Every row gives one point. Each copy is the shape, with its points in the same order, turned, moved and blurred by noise. Some copies are also mirrored. Which?
In the rows, 128 means zero.

Shape (7 x 3):
[[163 133 168]
 [114  89 105]
 [156  73 134]
 [141 174 107]
 [133 209 167]
 [ 34 111 109]
 [171  97 119]]
Copy 1 (7 x 3):
[[ 89  99 144]
 [105 176  95]
 [ 62 152 104]
 [134 141 177]
 [156  71 182]
 [177 168  66]
 [ 65 156 139]]
Copy 1 is: mirrored
Copy 2 (7 x 3):
[[ 82 105 117]
 [157 124 150]
 [136 105 175]
 [107 158  88]
 [ 82 130  50]
 [216  96  82]
 [119 130 156]]
Copy 2 is: only turned

Shape (9 x 4):
[[201 100  71 155]
 [ 69 126 127  69]
 [150 192 156 181]
 [119 121  82 155]
 [ 84 136 126  96]
 [155 119 168 148]
 [ 71 171  64 108]
 [ 99 158 171 166]
 [176  98 128 127]]
Copy 1 (9 x 4):
[[104 242  78 126]
 [ 96  70  99 113]
 [216 168 124 133]
 [106 174 136 109]
 [115  96 103 109]
 [155 164  97 176]
 [112 118 130  47]
 [183 129 142 147]
 [115 182  67 158]]
Copy 1 is: only turned
Copy 2 (9 x 4):
[[107 241 131 122]
 [171  97  82 153]
 [ 94 128 164  52]
 [117 161 143 156]
 [152 106 102 140]
 [163 160 151  73]
 [ 90  99  97 176]
 [141  98 169  87]
 [154 201 119  99]]
Copy 2 is: only turned

Shape (12 x 6):
[[ 96 144  53  76 120  87]
 [197 108 169 142 102 132]
 [140 108 108 190 113 126]
 [ 90 150 117  78 203 115]
 [114 127 169 159 116 114]
 [138 142  90 184 186 126]
 [201 134 153 162  82 181]
 [ 84  95  68  93 155 172]
 [175 102 113 178 137 114]
 [128 119 140 171 153 104]
 [109 154 102 143 160 212]
 [236 142 161 173  54 103]]
Copy 1 (12 x 6):
[[ 45 143 145 162 163 179]
 [175 163 184 113  88 114]
 [153  99 140 115  96 165]
 [ 47 157  97 170 133  96]
 [144 100 163 154 107 106]
 [103 120  86 126  60 150]
 [162 134 199  58  82 113]
 [ 82 135  89 108 187 141]
 [162 138 133 120  78 162]
 [136 116 120 154  85 123]
 [ 75 102  99  60 118 101]
 [180 150 245 111  48 153]]
Copy 1 is: mirrored
Copy 2 (12 x 6):
[[ 99 136 141 116 185 214]
 [181 132 126 182  65 125]
 [119  96  95 149 115 106]
 [ 94 204 178  95 137 162]
 [155 123 135 111  82 106]
 [ 56 131 149 140 105 113]
 [178 110 155 213  96 102]
 [116 195 123 134 199 134]
 [109 126  94 162  77 124]
 [118 145 106 106  77 114]
 [105 166 184 165 169  75]
 [180  62 129 201  35 156]]
Copy 2 is: only turned
